Each row is a point. The points of each table are mixes of a few directions, plus a little noise. How many directions does each table use, and how many do they share? Where both have some left over, give the other angles between the two spaces (their principal angles), to ten degrees, smallest first.
In the rows, zero is written as 128.

First, 4 rows:
[[ 83 171 104]
 [133 122 131]
 [175  86 153]
 [121 134 124]]
Second:
[[114 162  95]
 [140  98 156]
 [125 136 121]
 [147  81 173]
 [114 163  95]]
Directions: first 1, second 1, shared 0; angles 30

First:
[[108  86 133 143 122 185 164 152]
 [117 157 142 131  73 120 140 113]
 [ 87 144 152 105 105 123 115 119]
 [137 117 136 108 132 136 109 118]
 [123 142 150 114 111 130 100 146]
 [167 123  94 152 198 107 117 160]
 [152  95 143 100 135 162  97 131]
 [105 124 153 120  97 154 126 142]
 [125 173  66 165 175  35 170  78]
 [159 121 112 143 133 129 143 122]]
Second (7 x 8):
[[135 168  92  90  98 110 207 131]
 [154 117 140 143  94 110 103 118]
 [108  95 158  93 113 117  83 133]
 [127 130 136 186 151 164 121 138]
 [137 125 144 150  98 131 113 142]
 [119 159  98  76 196 114 136 150]
 [116 104 128 160 149 150 133  87]]
Directions: first 5, second 5, shared 3; angles 40, 70

First, 9 rows:
[[142  92 175 170 130 176 154  92 136 151 145 159]
 [ 83 112 111 151 102 159 178 149 138 139  85 190]
 [141 124  93 106 130 101  59 151 141 113 138 110]
 [128 132 140 114 143  72 143 139 115 146  83  89]
 [111 203 110  90 132 117 151 129  97  92 143  95]
 [163 122 157 115 119 123 132  84 113 144 147 113]
 [141 121 152 161 153 176 111 116 140 115 182 133]
 [142  89 128 142 118 148 101 122 149 140 136 156]
 [100 159  84  97 125  81 125 171 121 113  87 110]]
Second (8 x 12):
[[ 93  84  78  90 114  95  70 181 151 139 103 141]
 [ 97 105  99  98  94 153 112 134 135 132 143 170]
 [178 114 142 125 132 112  86 103 131 134 152 102]
 [136 121 170 104 156  90 129 112 109 151 135  75]
 [165 173 115 161 116 138 149 113 126 102 116 135]
 [137 127 122 139 105 133 149 119 128 133 106 151]
 [115 198 118 158 121 183 190 118 116  86 141 157]
 [106 103 180 148 185 119 140 143 130 148 129  94]]
Directions: first 5, second 6, shared 5

First:
[[118 115  89 150 113 165 199 128 140  81 130 173 156 133 123 107 105 117]
 [123 123 114 136 123 142 154 129 133 110 128 143 139 129 127 120 118 124]
 [109 108  63 166 106 188 246 130 149  50 130 203 178 135 116  92  89 108]
 [130 130 135 124 131 121 115 128 126 137 126 120 123 127 130 132 133 131]
 [138 139 163 108 140  95  64 128 117 171 126  87 101 125 134 147 149 139]
 [124 122 115 136 123 140 152 129 132 111 129 142 137 130 126 121 120 124]
 [141 141 170 104 143  87  50 127 114 179 126  79  96 124 136 152 156 141]
 [143 148 182  96 147  76  26 126 112 194 125  63  86 122 137 158 162 145]
 [124 124 120 134 125 136 145 128 131 118 127 138 136 130 126 124 122 126]]
Second:
[[120 125 159 160 132 114 132 121 121 118  91 144  94 158 126 107 132 128]
 [ 83 178 112  61 164  72 115 118 131 155 176 180 172 127 105 152 157 168]
 [111 113  94 144 132 158 165 144 126  94 140 148 148 121 126 111  99  98]
 [154 121 197 159 105 109  96 110 128 162  85  98  73 161 140 129 146 163]
 [116 101 159 181 108 137 148 129 129 137 126 132 113 167 140 118 107 155]
 [152 121 178 162 119 116 109 116 123 130  68 110  70 152 135 110 144 130]
 [136 102  85 124 111 174 144 148 133 121 174  99 167  98 137 142  95 109]
 [155 126 105 108 110 146 138 125 142 123 132 114 144 106 129 138 128 126]
 [103 169 136  73 181  70  60 131 110 156 139 128 121 108 115 143 157 118]
 [151 121  55 107 109 184 174 137 141  85 150 126 177  81 126 129 109  87]]
Directions: first 1, second 5, shared 1

First (10 x 32):
[[134  46  44 192 115 234  66 130 142  90 131 155  30 108 156  79  26 200
  119 138  54  77  65 198 137 193 153 178  41 123 102 121]
 [124 181 182  86 136  59 168 127 119 152 126 111 192 141 110 160 194  81
  134 122 176 161 169  83 122  86 112  96 184 131 145 133]
 [128 130 130 126 128 126 129 128 128 129 128 127 130 129 127 129 130 126
  128 128 130 129 129 126 128 127 127 127 130 128 129 128]
 [128 125 124 131 128 132 126 128 129 126 128 129 124 127 129 126 124 131
  127 128 125 126 125 131 128 131 129 130 124 128 127 128]
 [126 158 159 104 133  89 151 127 123 142 127 118 164 135 118 146 165 102
  131 125 155 147 151 102 125 104 119 110 160 130 138 130]
 [127 138 138 120 129 115 136 127 126 133 127 125 140 130 125 134 140 120
  129 127 137 134 135 120 127 120 125 122 138 128 131 129]
 [124 181 183  86 136  59 169 126 118 153 126 111 193 141 110 160 195  81
  134 122 176 162 169  82 123  85 111  95 185 131 145 133]
 [128 123 123 132 127 135 124 128 129 126 128 130 122 127 130 125 122 132
  127 128 123 125 124 132 129 132 130 131 123 128 126 127]
 [132  69  68 174 119 204  83 130 138 101 130 147  57 113 148  93  55 180
  121 135  75  91  83 178 134 175 146 164  65 124 109 123]
 [128 129 129 127 128 127 129 128 128 128 128 127 129 128 128 129 129 127
  128 128 129 129 129 127 128 127 128 127 129 128 128 128]]
Second, 11 rows:
[[150 120 122 117  85  97 147 125 156 167 125 133 178 104  94 192  90 167
  128 165 106 139  83 136  86 122  98 145 109 111 123 135]
 [147 120 123 119  87  98 146 125 153 164 125 132 174 106  98 187  92 165
  128 163 107 138  85 136  90 121  99 145 110 112 122 136]
 [102 139 134 140 181 167 105 131  95  80 133 120  68 156 169  50 176  79
  128  83 155 116 185 117 180 136 164 107 151 149 133 120]
 [151 118 122 117  78  91 149 125 157 172 123 134 184 102  90 199  85 173
  128 170 103 139  76 137  80 121  93 148 107 108 122 134]
 [110 133 133 136 163 153 112 130 105  96 131 122  88 146 156  76 159  95
  128  97 145 121 166 120 164 133 152 114 144 143 134 123]
 [161 116 119 112  57  77 159 124 172 189 121 138 208  92  74 230  67 193
  128 189  91 144  54 142  60 115  81 156  97 101 118 139]
 [134 127 127 125 115 118 134 126 136 139 127 130 141 121 119 146 119 141
  128 138 122 131 115 130 116 126 119 135 122 122 126 130]
 [108 137 132 138 172 160 109 130 102  90 133 123  79 150 161  67 165  90
  129  92 150 117 174 120 169 137 157 111 146 144 134 123]
 [103 138 135 140 180 165 106 131  95  81 134 121  70 155 168  52 173  82
  129  84 154 116 182 118 178 137 163 107 152 148 134 122]
 [123 130 130 129 136 133 124 128 124 120 129 127 121 133 134 115 135 122
  128 121 133 126 136 126 136 129 133 124 132 130 129 128]
 [118 134 132 134 155 148 115 130 113 105 130 125 100 141 148  91 151 105
  128 106 140 123 154 122 153 133 144 117 138 138 131 123]]
Directions: first 1, second 1, shared 0; angles 90

First, 8 rows:
[[ 94 114 106 115 113 175 127 151 129 137 118 106 104 120 173 144 148 116
  109 147 103 140 127 110 113  67 139 140 178  69 123  94]
 [ 61 100  82 102  95 222 125 177 131 147 107  85  81 112 221 161 169 103
   88 167  77 152 126  92  97   7 149 154 231   9 118  60]
 [134 131 132 131 131 120 128 124 128 127 130 131 131 129 120 126 125 130
  133 124 133 126 128 130 130 138 125 126 119 138 129 134]
 [136 132 134 131 132 117 129 123 128 126 130 133 133 130 117 125 123 130
  133 124 134 125 128 132 133 142 125 126 116 142 128 136]
 [155 139 146 139 141  89 131 108 127 121 137 146 146 135  90 115 111 139
  145 111 149 119 128 143 140 177 119 117  87 176 133 157]
 [117 123 120 123 123 144 127 136 128 131 125 120 121 126 142 134 134 124
  122 135 119 130 128 122 123 109 131 132 145 108 127 116]
 [155 138 146 138 141  90 130 108 128 120 135 145 148 135  90 115 112 138
  143 112 148 118 129 143 140 176 120 119  86 176 132 155]
 [172 147 158 145 149  66 130  97 126 115 141 156 158 140  67 106 102 144
  153 103 160 113 129 151 149 206 114 112  61 205 134 172]]
Second:
[[116 123 124 137 129 129 135 120 145 123 101 129 123 129 136 118 115 106
  123 155 134 134 141 141 131 148 132 117 110 125 122 141]
 [131  81  96 105  91  66 116 131  77 163 211 110 153 232  89 201 181 125
  112 164 116 133 175 120  82 106 136 119 179  71 106 113]
 [111 151 151 146 155 172 142 122 154 111  67 124 122  51 141  68 120 151
  161  98 122 109 114 139 161 188 149 107  53 172 145 131]
 [105 120 127 138 133 136 139 119 136 131  99 113 133 127 124 107 138 128
  145 147 117 119 152 144 136 184 154  95  75 129 126 128]
 [154 135 128 122 125 111 120 133 141 103 134 161 109 110 152 152  86  93
   88 117 173 153 100 115 121  56  83 178 202 130 125 160]
 [135 140 144 120 135 140 123 135 105 132 148 118 139  93 114 120 160 184
  155  69 113 106 111 113 133 137 142 127 111 154 146 106]
 [143 156 145 125 139 154 120 140 119 132 143 128 129 101 127 114 132 168
  144  84 111 115  93 113 140 109 123 144 129 149 147 102]
 [147 144 128 122 122 139 115 143 112 154 173 126 132 170 120 141 129 145
  129 129  97 129 105 116 124  81 111 148 162 112 133  90]
 [116  87 119 115 119  77 132 115 113 104 127 127 135 100 117 155 162 122
  119 107 170 126 167 126 109 159 147 115 125 134 120 172]
 [129 132 130 139 138 123 136 118 175  81  67 161 100  70 167 116  69  70
   95 134 187 153 116 136 139 113  99 152 147 147 121 188]
 [119 139 114 142 123 159 127 133 134 173 141 110 133 223 122 117 114 115
  136 207  68 134 133 146 132 127 129 110 115  85 119  77]]
Directions: first 1, second 4, shared 0; angles 60

First (11 x 32):
[[ 54 100 118 116 109 100 149 175 137 124 141 144 167 194  80 142 126  87
  128 136  96 152 123 120 167 118 112 132 162 104 105 150]
 [143 137 108 129 134 112 119 134 143  84 110 101 112 121 148 170 138 146
  120 155 124 155 167 170 129 184 135  67  97 131  96 107]
 [133 135 110 149 162 160 133 136 114 162 134 108 116 136 118 107 114 152
  141 106 121 116 178 186 121 142 205 115  91 124 138 131]
 [107 109 138  80  78  81 143 142 130  97 147 152 160 133 115 153 124  92
  109 152 127 156  66  54 131  93  38 161 200 118 123 147]
 [ 91 104 121 114  79  93 105 150 152 127 121 164 156 205 103 139 120  74
  100 134  80 162 100 112 169 106  87  82 152 107 119 132]
 [130 142 119 138 164 141 139 132 114 117 125 100 111 106 131 129 134 159
  146 128 144 118 166 164 121 160 168 132 103 132 113 135]
 [195 156 149 106 137 151 110  83  78 163 140 130  99  68 146  62  98 161
  126  88 160  92  89  93  84  76 129 190 142 141 182 172]
 [138 152 145 157 165 157 105 101 116 136 100 128  99 108 146  96 149 146
  153 107 146  89 132 136 140 140 155 142  93 145 126 139]
 [163 124 124 154 114 142 102 105 164 145 110 136 118 134 158 144 132 123
  112 135 115 132 139 149 122 140 138  65  92 137 143  65]
 [ 87 115 124 143 140 125 159 152 149 105 129 117 142 136 118 164 153 122
  144 151 130 134 153 142 144 162 134 125 124 125  94 105]
 [166 132 151 119 127 148 145  98 110 153 154 130 126  68 145 106 119 145
  133 116 167 102  93  79  81  88 113 198 157 143 170 125]]
Second (10 x 32):
[[145 119 153 135 102 146 109  98 133 178 132 169 136 135 134  91 120 102
  119 104 125 104  74  79 124  69 104 155 148 132 172 119]
 [123 162 126 108 190 124 158 139  75  72 130  75 100  61 126 125 139 186
  164 132 177 113 160 145 115 172 148 190 125 136  89 193]
 [142 144 125 107 127 119 101 124 100 128 121 130 114 135 122  97 108 134
  120 109 120 130 118 130 133 115 128 127 128 123 134 176]
 [175 135 106 121 127 133 128 124 128 132 138 101 114 107 143 142 105 156
  111 133 126 147 163 167  91 145 158  88 106 129 145 104]
 [146 117 109 136 117 141 129 133 141 164 142 124 133 148 125 132 104 129
  111 124 106 142 155 163 109 124 165  88 112 121 155  95]
 [ 99 118 125 158 150 160 143 140 127 175 136 131 136 155 107 103 126 124
  147 107 118 105 151 154 138 119 183 142 113 123 139 125]
 [107 171 147 102 138  70  55 117 107  17  51 139  92 134 145 125 172 121
  135 139 132 136  90 102 208 174  47 105 117 135  44 216]
 [100  81 137 179 118 160 190 133 194 163 157 138 169 123 135 182 161 103
  141 159 139 115 138 114 107 129 134 142 137 136 141  13]
 [152 122 124 122 118 135 144 123 130 145 150 122 133 108 133 134 113 136
  118 131 135 132 129 123  95 114 132 135 138 129 153 106]
 [ 92 111 126 112  93  92 122 148 146 107 123 152 153 174 110 148 132  88
  113 144 102 156 102 104 160 120  80 108 155 114 108 134]]
Directions: first 6, second 6, shared 6

First, 11 rows:
[[140 136 124 149 103 145 117 140 121 169 120 121  99  98 122 136 113 149
  123 128 109 146 125 135 128 111 101 120 137 120 117 162]
 [103 143 167 109 120 155 160 139 155 118 170 111 120 152 191 111 113 113
  138 117 163 114 128 129 157 128 140 158 136 128 124 108]
 [126 117 157 142 141 128 130 121 148 117 115 157 142 138 110 143 131 133
  112 142 147 149 144 113 136 118 137 127 124 126 107 131]
 [132 132 124  90 128 155 126 150 122 154 163  87 113 124 159 124 116  94
  133 128 142 118 120 148 118 169 101 176 142 133 122 157]
 [145 134 170 172 105 134 124 141 118 143 112 148 103 114  62 131 130 148
  122 136  97 179 130 110 146 116 144 114 130  99 125 139]
 [123 139  74 143 109 105 124 111 113 129 111 124 124 109 151 117 126 162
  142 107  95  97 114 138 122  88 121  78 122 136 154 107]
 [138 120  93 145 134  95 112 111 105 116  96 144 141 119  86 129 145 144
  129 128  97 125 124 124 110 119 135  92 116 129 147 116]
 [149 103  47 129 152  81  89 102  95 126  79 142 157 107  83 145 149 138
  121 136  96 112 125 135  78 132 107  90 114 146 142 139]
 [130 106 155 102 162 144 124 132 152 126 135 137 150 145 127 151 128  97
  106 153 177 141 148 124 120 161 117 173 131 137  91 158]
 [111 138 157 121 127 131 151 130 138 101 150 126 131 152 144 110 132 117
  140 120 139 121 126 121 149 132 159 137 126 122 142  93]
 [108 139 141 107 127 135 151 131 140 108 158 113 131 150 172 109 125 112
  142 117 146 106 123 131 143 133 144 144 129 131 139  99]]
Second (8 x 32):
[[111 135 128 122 123 137 142 125 147 126 139 123 128 133 178 125 116 134
  131 119 146 110 129 133 139 109 123 127 131 136 122 119]
 [161 113 127 139 138 110 101 136  89 133 105 137 127 117  26 135 152 115
  122 146  90 166 126 117 107 168 139 131 123 111 140 147]
 [ 88 145 129 115 116 150 161 119 175 123 155 118 128 141 249 120  99 143
  135 107 173  83 130 140 154  81 115 125 134 148 114 105]
 [130 127 128 129 129 127 127 128 126 128 127 128 128 127 123 129 130 127
  127 129 126 130 128 127 127 130 128 128 128 127 129 129]
 [103 139 128 119 121 142 149 122 157 124 145 121 128 136 205 123 110 138
  133 115 157  99 129 136 145  98 120 125 132 141 119 113]
 [153 117 127 136 136 115 108 134  99 132 111 134 128 120  53 133 146 118
  123 141 101 156 127 120 112 158 136 130 125 115 137 142]
 [162 113 128 139 138 110 100 136  89 133 105 137 128 117  25 135 153 115
  122 146  89 166 126 118 106 168 138 131 123 110 140 147]
 [116 133 128 124 125 135 138 125 142 126 136 125 128 132 165 126 119 133
  130 122 141 114 128 131 136 114 124 127 129 134 124 121]]
Directions: first 5, second 1, shared 1

First (8 x 32):
[[125 129 129 129 123 128 129 132 129 126 127 122 125 129 133 137 123 129
  130 128 126 130 127 128 129 127 125 130 129 124 127 133]
 [142 123 125 124 150 123 127 115 120 135 131 151 137 128 109  94 151 127
  119 130 135 123 129 129 124 132 137 120 127 142 131 111]
 [127 129 128 128 128 127 128 128 128 128 127 127 128 128 128 129 127 128
  128 128 128 127 129 128 129 128 128 128 128 127 128 129]
 [ 95 139 134 136  77 139 130 161 145 111 123  76 108 131 171 207  75 132
  149 123 111 140 127 124 136 120 108 147 130  97 121 167]
 [141 124 126 124 148 124 127 115 121 135 130 149 136 127 112  97 147 126
  120 130 134 123 128 130 126 131 136 120 127 141 130 113]
 [179 112 120 115 205 112 125  80 101 154 137 208 159 124  63   7 208 124
   95 133 152 111 130 134 116 140 158  99 125 176 139  70]
 [ 94 139 133 137  77 139 131 161 146 111 123  75 108 130 171 207  75 131
  150 124 112 139 127 124 136 120 107 147 129  97 121 167]
 [121 130 127 129 118 131 129 134 132 125 126 117 123 129 136 145 117 128
  132 128 124 130 129 127 129 126 123 132 128 122 126 137]]
Second, 9 rows:
[[147 133 142 114 144 173 160 128 152 142 136  84 130 129 138 104 119  90
  112 155 114 123 169 109  95 115 124 130 128 144 145 138]
 [153 115 104 107 121 137 136 134 152 189 125 116 124 154 127 118 143  95
  126 184  95 116 148 122  94  96 127 171 152 140 113 161]
 [121 132 136 147 139 123 134  97 107  97 105 124 128 131 135 120  76 175
  110 114 142 102 117 139 136 142 140 107 110 112 140 111]
 [119 130 156 135 165 131 123 121 114  92 135 138 122 123 112 169 108 161
  135  94 167 123  79 138 130 158 130  86  97 115 160 109]
 [ 83 127 126 115 108 123 112 168 104 154 150 155 130 139 108 122 173 133
  159 103 147 181 126 132 170 140 143 143 143 130  79 153]
 [113 128 128 124 121 117 113 148 123 127 143 148 128 120 118 144 160 123
  148 108 138 154 115 131 146 136 125 126 132 130 119 128]
 [159 123 125 135 104 134 120 128 149 120 127 120 129 125 136 108 140 111
  117 146 115 125 148 102 125 116 116 151 127 123 123 125]
 [ 98 145 121 151 142  83 127  96 101  81 107 146 134  92 144 154  93 158
  126  83 130 112 103 168 145 144 129  77 126 130 157  87]
 [159 119 113 124 109 130 125 129 151 151 123 121 127 139 133 114 141 106
  121 165 105 117 145 111 111 105 120 162 138 128 118 140]]
Directions: first 1, second 6, shared 0; angles 90

First (10 x 32):
[[161 172 102  74  81 128 196 212  49 154  64 159  49 182 124  86 193 138
   17  49 185 122 138 141 114 149  64 112 132 142  92 128]
 [120  90 107 201 133 129  96 122 167  53 189 140 178  85 112 196 110 114
  120 140 110 163  76 110 199 150 149 129 100 161 121 155]
 [123 130 140 117 137 128 123 111 134 146 123 117 130 129 134 116 119 130
  156 142 120 118 142 131 109 116 136 131 136 114 138 119]
 [119 129 147 114 144 128 117  99 141 153 124 111 136 127 137 112 112 131
  175 153 114 114 148 131 101 109 143 134 139 107 145 116]
 [122 129 142 117 139 128 120 107 136 147 124 115 133 128 135 116 117 130
  162 146 118 117 143 131 107 114 138 132 137 113 141 119]
 [139 128 105 142 109 129 143 164 111 101 131 149 117 130 118 145 149 125
   72  97 145 144 105 124 159 150 109 121 115 152 108 142]
 [114 108 139 153 148 128  98  92 163 115 157 115 164 104 129 148  99 123
  176 163 103 131 122 122 136 120 156 135 126 123 143 129]
 [149 142  98 124  95 128 164 189  87 111 110 157  92 148 117 131 169 128
   39  74 163 141 110 129 153 155  89 116 117 155  97 141]
 [111 104 141 158 152 128  92  84 170 112 163 113 171  99 130 152  94 123
  185 169  98 132 121 121 138 118 162 136 125 122 146 129]
 [123 147 158  79 141 127 132 101 122 189  94 105 112 149 145  79 120 138
  179 147 123  97 174 140  66  99 133 134 152  92 149 103]]
Second, 11 rows:
[[131 127 113 152 110 135 131 126 144 118 126 150 114 137 109 134 121 116
  136 108 121  82 117 125 129 130 135 120 137 108 154 113]
 [ 71 109 137 116  81 139  91 106 164 131  96 128 103 104 126  96 150 131
  104 140 127 132  88 132 127 148 134 156 150 125  85 155]
 [133 129 127 115  88 229  98 163 118 169 129  63 134 172 134 124 197  78
  172  77 174 112 154 143 162 113 127 136 109 135 180 147]
 [164 138 141 101 220  62 155 143  79 117 162 133 172 112 154 145  73 171
  129 183 123 215 166 115  93 113 106 116  98 155  96 127]
 [112 135 132 154  86 116 150  84 151 133 102 130  94 122 120 123 166 121
   75 106 105  78  99 147 169 150 155 131 165 124 121 110]
 [198 147 110 151 209  69 182 147  90  99 173 168 158 139 123 171  56 146
  151 138 110 127 166 110 102 107 117  88 104 122 165  86]
 [ 98 127 137 139  96 102 137  84 153 127 100 136  99 106 125 114 151 136
   74 130 105 109  93 141 151 152 148 139 162 129  92 124]
 [120 121 120 127  98 180 101 148 138 138 124 114 124 146 121 123 148 104
  158 104 148 108 129 128 131 122 125 133 122 119 155 140]
 [162 152 153 107 168 114 165 124  79 158 141  74 154 136 163 140 165 135
  102 131 136 176 169 148 164 121 130 123 115 169 119 123]
 [129 124 113 149 141  86 138 119 143  95 131 181 120 114 110 135  76 145
  126 143 104 108 111 113 100 133 127 118 136 107 125 111]
 [ 89  98 122  98 111 174  58 165 149 122 125 133 134 122 123 103 107 125
  179 148 156 160 117 108  79 121 104 150 110 116 116 173]]
Directions: first 2, second 4, shared 0; angles 70, 80

First (9 x 32):
[[181 160 111 125 134 150 137 172 173 157 192  80 112 197 180 160 191 153
  113 146  95 156 152 162 142  90 116 113 207 128 137 126]
 [131 138 116 157 105 117 128  72 131  85  30 129 141  81  62 120  60 111
  152  80 129 128 135  62  76 135 165 144  90 179 142 142]
 [122 145 128 143 124 114 119  96 126  87  68 117 132 100  79 121  92 117
  135  92 142 123 136  96  91 132 145 149  97 151 131 145]
 [116  78 128 120 127 131 145 150 132 187 187 154 130 132 158 126 164 134
  142 165 125 130  94 147 173 128 124 118 135 101 109 131]
 [119 169 136 136 132 114 106  94 110  58  53 112 129 102  78 119  79 114
  118  84 147 116 152 102  79 139 134 149  93 150 140 132]
 [109  93 135 117 142 121 134 156 133 172 193 131 123 137 146 126 180 135
  132 156 144 125  97 159 167 123 119 136 129  89 100 149]
 [116 137 132 135 130 115 119 108 122  99  92 120 129 107  93 121 109 119
  130 105 145 121 129 112 106 133 137 147 101 135 125 143]
 [147 124 121 122 115 152 139 138 125 149 143 153 133 145 170 134 120 134
  124 151  96 136 137 133 144 132 119  92 159 136 147  89]
 [110 109 146  97 143 139 126 165 100 157 195 158 124 150 186 124 157 135
  106 173 128 118 119 180 175 141  92 103 142  84 122  95]]
Second:
[[ 95  91 134 113 126 135 120 154 126 149 165 145 134 144 158 136 139 160
  128 166 123 131 109 142 162 129 102 124 167  96 116 121]
 [182 189 117 153 133 118 141  84 131  93  66 100 118 101  76 115 108  75
  128  63 137 122 161 104  70 126 172 135  62 183 148 140]
 [124 124 129 126 127 128 128 131 127 131 133 130 129 130 133 128 130 132
  128 133 128 128 125 130 133 128 124 127 134 124 126 126]
 [145 148 124 137 129 124 132 114 129 117 108 119 125 119 111 123 122 111
  128 107 131 126 139 121 110 127 143 130 106 145 134 132]
 [128 129 129 129 128 127 128 128 128 128 128 128 129 128 127 128 128 128
  128 128 128 128 129 128 128 128 128 128 128 128 127 127]
 [ 92  89 135 112 124 135 119 156 126 150 168 146 134 146 161 137 140 162
  127 170 122 131 107 144 164 130 100 124 170  93 115 121]
 [ 63  54 141  98 122 141 112 180 125 171 203 162 140 160 191 145 151 192
  127 206 117 133  88 158 196 131  75 120 207  62 104 114]
 [193 201 115 157 133 115 144  75 132  87  54  96 116  97  66 111 105  64
  129  50 139 123 167  99  59 125 181 136  50 193 151 141]]
Directions: first 4, second 1, shared 0; angles 30

First, 11 rows:
[[ 94  91  90 181 149 125 207 118 134 135 126 143 143 195 143  97 157 116
  138 113 175 186 126 163 116 146 162 111 135 150 115 140]
 [140 159 138 116 101 154  81 124 131 130 136 115 139  76 128 136 128 135
  119 146 116 106 132 119 136 109  98 144 114 103 137 127]
 [ 93 172  78 210  62 235 123  84 158 155 158 110 218  69 168  85 201 127
  111 171 196 177 141 177 134  88  80 155  84  73 135 153]
 [163 128 171  62 146  81  87 153 111 112 116 128  79 118 102 164  79 135
  130 117  72  74 123  87 132 136 131 125 144 141 132 110]
 [146 139 149  98 126 119  95 136 123 123 126 124 113 106 118 145 109 133
  126 130 102  99 128 109 132 124 118 133 129 124 133 121]
 [107  94 107 156 153 110 188 127 128 129 122 142 126 187 133 111 139 119
  138 110 153 164 124 147 118 147 160 111 140 152 117 133]
 [121 102 122 133 152 103 164 134 124 125 120 139 115 171 126 124 124 123
  136 112 134 143 124 133 122 145 154 114 141 150 121 128]
 [130 117 132 121 141 111 137 134 124 124 123 132 116 144 123 131 120 127
  132 120 122 126 126 124 126 136 139 122 136 139 125 125]
 [160 111 170  62 162  63 108 158 108 109 110 135  68 145  99 163  75 132
  136 106  73  81 121  88 128 147 148 116 153 156 127 109]
 [107 171  96 181  72 213 107  96 150 148 152 111 195  68 157 100 180 130
  113 165 172 155 139 159 135  93  84 153  92  80 136 146]
 [149 123 154  87 144  94 109 145 117 117 119 130  95 129 111 150  96 132
  131 118  93  97 124 103 129 136 135 124 141 140 129 117]]
Second (9 x 32):
[[ 92 103  86 188 166 137 192 111 156 130 116 111 183 158 168 102 176 119
  118 122 195 199 128 172 111 137 162 111 127 123 127 170]
 [129 124 128 121 104 114 123 141 109 127 140 150  92 161  69 110 110 119
  151 120  99  88 140  90 144 132  98 146 136 149 106  96]
 [107 121 102 165  84 158 162 118 113 146 153 164 117 164 115  98 140 120
  150 131 140 143 131 146 135 127 114 138 119 143 114 101]
 [115 131 108 148 124 123 129 134 135 123 131 121 138 152  79  93 140 113
  139 123 129 106 150  94 137 127  94 149 133 127 105 128]
 [130 134 133 128  83 168 131 113 109 148 149 162 111 114 163 141 123 140
  132 141 129 147 107 168 130 118 136 124 111 134 142 101]
 [151 142 155  93 145 130  96 124 135 124 117 110 135  71 175 171 118 146
  103 137 122 133 111 146 119 120 150 114 122 109 156 144]
 [113 129 109 150 134 123 134 131 141 123 126 112 149 145  94  98 145 116
  133 125 137 118 148 103 133 129 104 143 131 122 111 140]
 [133 144 127 121 193  88  86 145 170  95  93  51 182  99  91 119 146 117
  104 124 131  92 162  65 126 126 100 141 140  91 121 186]
 [181 123 199  33 122 113 100 135  84 135 128 171  46  88 196 222  56 162
  120 127  72 125  72 171 117 133 194  90 131 154 172  86]]
Directions: first 2, second 4, shared 2

First (10 x 32):
[[ 81 117 136 162 126 130 115 146 151 101 136 140  76 113 131 122 144 139
   97 152 143 116 113 157 111 100 147 138 134 145 113 113]
 [136 115 134 103 146 167 101 143 106 115 143 109 168 123 149 156 131  95
  131 113 147  97 101 134 142 134 151 170 144 132 166 144]
 [ 92 131 119 132 122 114 130 160 122 115 142 135 106 130 127 147 153 108
  112 138 124 121  80 130 122 132 142 151 146 113 117 125]
 [113 126 117 141 112  86 148 144 112 133 136 122 117 133 124 114 150 117
  126 133 114 138 120 122 107 126 129 129 135 124  99 128]
 [129  76  99 102 115 105 101 159 144 131 163 124 150 126 145 120 164  99
  147 130 175  97  80 192 100 118 145 171 152 148 137 142]
 [218  93 103 140 118  80 211 141 208 232 101  88 183  74  89  56 112 120
  183 131 142 133 197 185  62 119 122 115  95 148 138 148]
 [138 173 135  88 141 164 108  93  88 112 118 148 146 166 131 177 101 137
  131 105 100 145 118  65 189 168 103 109 126  91 146 128]
 [161 126 138 133 117 103 130  77  85 134 120 111 148 153 138  80 114 155
  148 110 111 159 204  94 128 119  99  80 110 151 101 130]
 [132 173 126  91 135 156 105  82 125 115 112 174 119 167 121 172  96 163
  130 117 107 152 117  84 187 163  90  91 118  91 138 116]
 [ 80 151 171 188 149 175 131 136 139  92 110 129  68  96 124 136 114 147
   74 150 116 121 148 116 133 101 153 126 119 138 126 107]]
Second, 9 rows:
[[131 130 128 126 130 132 129 127 128 129 128 128 129 129 127 130 126 128
  128 128 126 128 126 127 130 131 127 131 127 126 132 131]
 [151 152 130 101 145 166 130 123 127 137 115 131 157 128 121 166 107 117
  135 114 119 124 118 104 160 158 124 132 125 102 163 136]
 [168 171 133  80 158 193 134 119 125 143 105 131 180 130 116 194  89 109
  141 104 111 123 108  87 182 178 121 138 122  83 187 140]
 [147 147 130 106 143 158 129 124 127 136 117 130 151 127 123 158 111 119
  132 116 119 125 120 109 153 151 124 132 125 105 155 133]
 [ 93  91 122 169 100  71 124 135 129 114 146 123  82 127 140  70 163 143
  118 148 144 135 146 164  79  83 135 120 133 169  75 116]
 [144 148 128 108 141 156 129 122 125 135 118 131 149 129 122 156 111 119
  134 117 120 125 120 111 153 150 125 133 125 108 155 133]
 [ 89  83 123 176  95  63 122 138 131 111 148 126  76 126 140  62 168 146
  116 151 147 134 147 170  71  76 135 117 134 175  67 115]
 [160 163 134  89 154 179 132 121 127 143 112 132 171 128 118 180  97 113
  137 109 114 124 112  96 171 169 121 136 123  88 177 138]
 [ 72  67 121 195  82  36 122 138 133 106 159 124  54 127 146  33 184 155
  109 161 154 136 158 186  49  55 138 114 137 195  43 109]]
Directions: first 6, second 1, shared 1
